Each row is a point. Each copy is the shape, with its points in the same order, stretched, turned, moved and blurred by noise. Is it also mirrored, or only turned?

Shape (6 x 2)
[-.27 .65]
[.30 .02]
[.60 -.53]
[.04 -.08]
[.25 .15]
[-.62 -.23]
Copy 1 (6 x 2)
[.17 .76]
[-.39 .05]
[-.52 -.58]
[-.05 -.02]
[-.30 .15]
[.65 -.14]
Copy 1 is: mirrored
Copy 2 (6 x 2)
[-.01 .72]
[.12 -.17]
[.20 -.68]
[-.17 -.21]
[.21 .02]
[-.67 -.04]
Copy 2 is: only turned
Copy 3 (6 x 2)
[-.44 .41]
[.27 .10]
[.64 -.32]
[.07 -.14]
[.18 .22]
[-.52 -.58]
Copy 3 is: only turned
Copy 4 (6 x 2)
[.65 .29]
[-.21 .24]
[-.80 .06]
[-.09 -.02]
[-.09 .30]
[.30 -.59]
Copy 4 is: mirrored

Shape (7 x 3)
[-.27 -.78 -.09]
[.31 -.32 -.41]
[-.42 .42 .43]
[-.31 .24 .29]
[.26 .31 -.09]
[.03 .29 .48]
[-.65 -.44 .02]
Copy 1 (7 x 3)
[-.55 -.52 -.08]
[.07 -.44 -.43]
[-.33 .75 .03]
[-.22 .49 -.03]
[.21 .23 -.33]
[.04 .47 .16]
[-.82 -.14 -.11]
Copy 1 is: only turned
Copy 2 (7 x 3)
[.23 -.73 .11]
[.63 -.11 -.20]
[-.59 .28 .32]
[-.35 .25 .24]
[.22 .48 -.02]
[-.04 .46 .47]
[-.27 -.63 .00]
Copy 2 is: only turned
Copy 3 (7 x 3)
[-.31 -.59 .17]
[-.55 .19 -.05]
[.78 -.03 -.46]
[.52 -.04 -.38]
[.04 .50 -.35]
[.59 .25 -.14]
[.08 -.70 -.19]
Copy 3 is: mirrored
Copy 4 (7 x 3)
[-.21 -.91 .14]
[-.43 -.24 .44]
[.17 .24 -.45]
[.17 .13 -.35]
[-.01 .54 .20]
[.42 .27 -.14]
[-.13 -.69 -.38]
Copy 4 is: mirrored

Shape (9 x 4)
[-.05 -.03 -.94 .31]
[-.42 -.12 .48 .13]
[.20 -.03 -.65 .32]
[.03 .15 .58 .50]
[.19 .04 .08 -.24]
[.10 -.10 -.11 .50]
[-.10 .08 .46 .06]
[.15 .06 .11 -.07]
[-.33 .32 -.25 .29]
Copy 1 (9 x 4)
[-.08 -.14 -.80 -.03]
[-.63 -.25 .53 .03]
[.11 -.15 -.51 .09]
[-.38 -.15 .54 .66]
[.17 -.06 .35 .00]
[-.28 -.32 -.05 .37]
[-.25 -.09 .66 .18]
[.03 -.09 .38 .07]
[-.41 .23 -.13 .17]
Copy 1 is: only turned
Copy 2 (9 x 4)
[-.68 -.49 -.44 .21]
[-.09 .67 .02 .11]
[-.34 -.44 -.39 .31]
[.16 .46 .11 .58]
[.16 -.19 .00 -.11]
[-.16 .06 -.33 .46]
[.12 .35 .14 .14]
[.12 -.07 -.01 .03]
[-.49 .00 .09 .30]
Copy 2 is: mirrored
Copy 3 (9 x 4)
[-.76 .07 -.10 .21]
[.51 -.17 -.19 -.37]
[-.45 .04 -.03 .34]
[.74 .07 -.36 .17]
[.14 .20 .43 .06]
[.03 -.12 -.16 .38]
[.51 .10 -.06 -.07]
[.19 .15 .29 .03]
[-.12 .24 -.42 -.09]
Copy 3 is: mirrored

Shape (14 x 8)
[.18 -.14 .13 .12 .19 -.19 -.42 -.46]
[.23 -.14 -.44 .26 -.19 .39 .20 -.30]
[-.36 -.01 -.29 -.09 -.40 .26 .04 .11]
[-.01 -.10 .04 -.02 -.48 .41 .14 .29]
[.30 .11 -.57 -.33 .01 .07 -.33 .17]
[-.10 .52 -.22 .01 -.08 -.32 -.10 -.35]
[-.28 .46 -.15 -.02 -.34 -.26 .03 .29]
[.03 .40 .06 -.10 -.37 -.20 -.37 -.22]
[.43 -.02 -.45 .24 .07 .04 .02 .29]
[-.32 -.17 -.07 -.32 .02 -.22 -.32 .31]
[-.24 -.08 .16 .40 .01 .36 .39 .01]
[.40 .01 .01 .23 .25 .37 -.31 .08]
[-.18 .46 -.57 -.37 -.46 .08 .31 -.50]
[-.07 .03 .04 -.05 .13 -.21 .29 -.46]
Copy 1 (14 x 8)
[.10 -.21 .04 .00 .46 -.47 -.40 -.64]
[.08 -.33 -.12 .24 -.31 .07 .22 -.59]
[-.42 -.21 -.37 -.23 -.30 .20 -.02 -.04]
[-.26 -.45 .07 -.04 -.33 .26 -.09 .16]
[.43 -.40 -.69 -.19 -.08 .16 -.44 -.28]
[.12 .39 -.23 -.52 -.06 -.29 -.20 -.39]
[-.11 .23 -.30 -.51 -.30 -.20 -.21 .30]
[-.01 .05 .05 -.57 -.13 -.17 -.57 -.33]
[.54 -.35 -.38 .26 -.19 -.19 -.13 -.05]
[-.24 -.32 -.58 -.31 .36 -.21 -.37 .14]
[-.31 .02 .16 .30 .03 -.03 .32 .05]
[.34 -.23 -.04 .46 .14 .09 -.50 -.22]
[-.10 .13 -.29 -.80 -.41 .32 .29 -.59]
[.01 .02 .05 -.33 .39 -.30 .29 -.37]
Copy 1 is: only turned
Copy 2 (14 x 8)
[-.04 -.09 -.37 .46 .08 -.22 -.12 -.51]
[.27 -.25 -.58 .23 -.21 .37 .17 .18]
[-.15 -.13 -.14 -.22 -.27 .41 -.19 .10]
[.23 -.09 .09 -.08 -.40 .38 -.02 .01]
[.29 -.17 -.26 -.21 .21 -.01 -.54 .05]
[-.17 .35 -.56 .07 -.12 -.19 -.35 -.03]
[-.16 .24 -.06 -.10 -.34 -.09 -.51 .34]
[-.03 .27 -.32 .07 -.32 .07 -.41 -.27]
[.49 -.21 -.15 .28 .09 -.01 -.30 .39]
[-.30 -.25 .14 -.28 -.04 -.11 -.41 -.12]
[-.03 -.03 .10 .35 -.12 .29 .41 .18]
[.44 -.01 -.02 .39 .35 .16 -.22 -.16]
[-.18 .19 -.94 -.46 -.20 .21 -.07 .12]
[-.22 .19 -.46 .06 -.07 -.26 .22 -.08]
Copy 2 is: only turned
